Rows are points. Each copy is the shape, with its points in the same order, turned, moved and blurred by noise. Is it also mirrored, or only turned?
In the rows, 128 means zero.

Shape, 8 rows:
[[ 26 113]
 [126 135]
 [123 118]
 [144  97]
 [175 135]
 [174 119]
 [140 122]
 [160 113]]
Copy 1:
[[104  26]
 [113 134]
 [120 119]
 [155 132]
 [130 186]
 [150 169]
 [132 145]
 [153 156]]
Copy 1 is: only turned
Copy 2, 8 rows:
[[ 34  84]
 [115 129]
 [127 106]
 [153  97]
 [160 148]
 [169 136]
 [129 118]
 [154 124]]
Copy 2 is: only turned
Copy 3, 8 rows:
[[107 220]
 [140 130]
 [110 122]
 [ 85  88]
 [128  68]
 [106  70]
 [116 103]
 [100  91]]
Copy 3 is: only turned
Copy 4, 8 rows:
[[  7 146]
 [116 143]
 [109 120]
 [123 110]
 [163 134]
 [158 116]
 [129 125]
 [143 120]]
Copy 4 is: only turned

Shape (6 x 3):
[[112 187  81]
 [141 156 156]
 [142 105 133]
 [ 62 120  45]
 [104 144 166]
 [ 90  70 165]]
Copy 1 (6 x 3):
[[171 175 150]
 [155  94 130]
 [110 104  99]
 [ 84 210 151]
 [131  88 162]
 [ 57  82 136]]
Copy 1 is: only turned
Copy 2, 6 rows:
[[ 96 180 164]
 [105  95 139]
 [130 130  94]
 [168 230 163]
 [140  98 163]
 [206 103 120]]
Copy 2 is: mirrored
Copy 3 (6 x 3):
[[225 120 128]
 [149 181 120]
 [125 122 136]
 [225  75 191]
 [163 177 161]
 [102 134 200]]
Copy 3 is: mirrored

Shape (10 x 4):
[[176  92  80 186]
 [ 92 171 103 178]
 [ 70  88 124 120]
 [ 90 152 158 112]
 [127  86  61 143]
 [163 105 157  73]
 [ 97 145 160 158]
 [201 117 143 102]
 [182 177 171  72]
 [ 59 162  66 155]]
Copy 1, 10 rows:
[[ 49 145 164 130]
 [102 155  61 126]
 [160 128 121  67]
 [186 154  92 127]
 [ 86  98 140 103]
 [183 134 183 159]
 [148 187  98 120]
 [143 143 187 186]
 [191 155 147 222]
 [113 115  43 101]]
Copy 1 is: only turned
Copy 2, 10 rows:
[[117 136 165  71]
 [166 202 168 158]
 [123 114 176 201]
 [135 152 124 213]
 [144 106 191 122]
 [110  82  80 156]
 [112 178 134 183]
 [117 104  69 114]
 [147 130  28 156]
 [197 172 190 181]]
Copy 2 is: only turned

Shape, 10 rows:
[[ 75 131  53 133 157  85]
 [134 109 135 174 168 100]
 [ 42 113 146 187 174  83]
 [ 63 122  75  28 106  91]
 [168  82 135 177 132 133]
 [162 129 137 177 175 159]
 [153 146 116  82 151 100]
 [125 142  68 195 127 242]
 [106 126  95 166  72  82]
 [167 141 147 140  97 107]]
Copy 1 (10 x 6):
[[120 165  98 146 118 222]
 [ 70 145  89 153 150 126]
 [ 69 177 118 120 206 181]
 [193  89 134  93 106 227]
 [ 53 119 102 144 109  94]
 [ 88 178  92 155 121  78]
 [168 107  91 159 121 135]
 [ 78 237 150 127  32  95]
 [ 80 111 165 168 114 184]
 [108  98 146 178 121 101]]
Copy 1 is: mirrored
Copy 2:
[[153 183 104  89 182  93]
 [169  97 120 125 136 140]
 [119  79  78  72 170 129]
 [ 77 210 126 157 182  45]
 [174 109 125 151  81 147]
 [169 110 170 122 114 180]
 [149 154 167 177 175 114]
 [138 203 158  74  60 212]
 [142 172  48 154 135 139]
 [147 137 118 200 131 161]]
Copy 2 is: only turned
Copy 3:
[[118 108 108  42 168 136]
 [182 128 144  91 126  84]
 [134  86 139  48 136  33]
 [ 28 142  97 105 174 155]
 [196 111 160 147 121 110]
 [198 138 197  97 108 119]
 [124 190 125 105 127 143]
 [168  59 243  80 109 197]
 [130  68  87 109 104 133]
 [150 143 123 140  74 131]]
Copy 3 is: mirrored
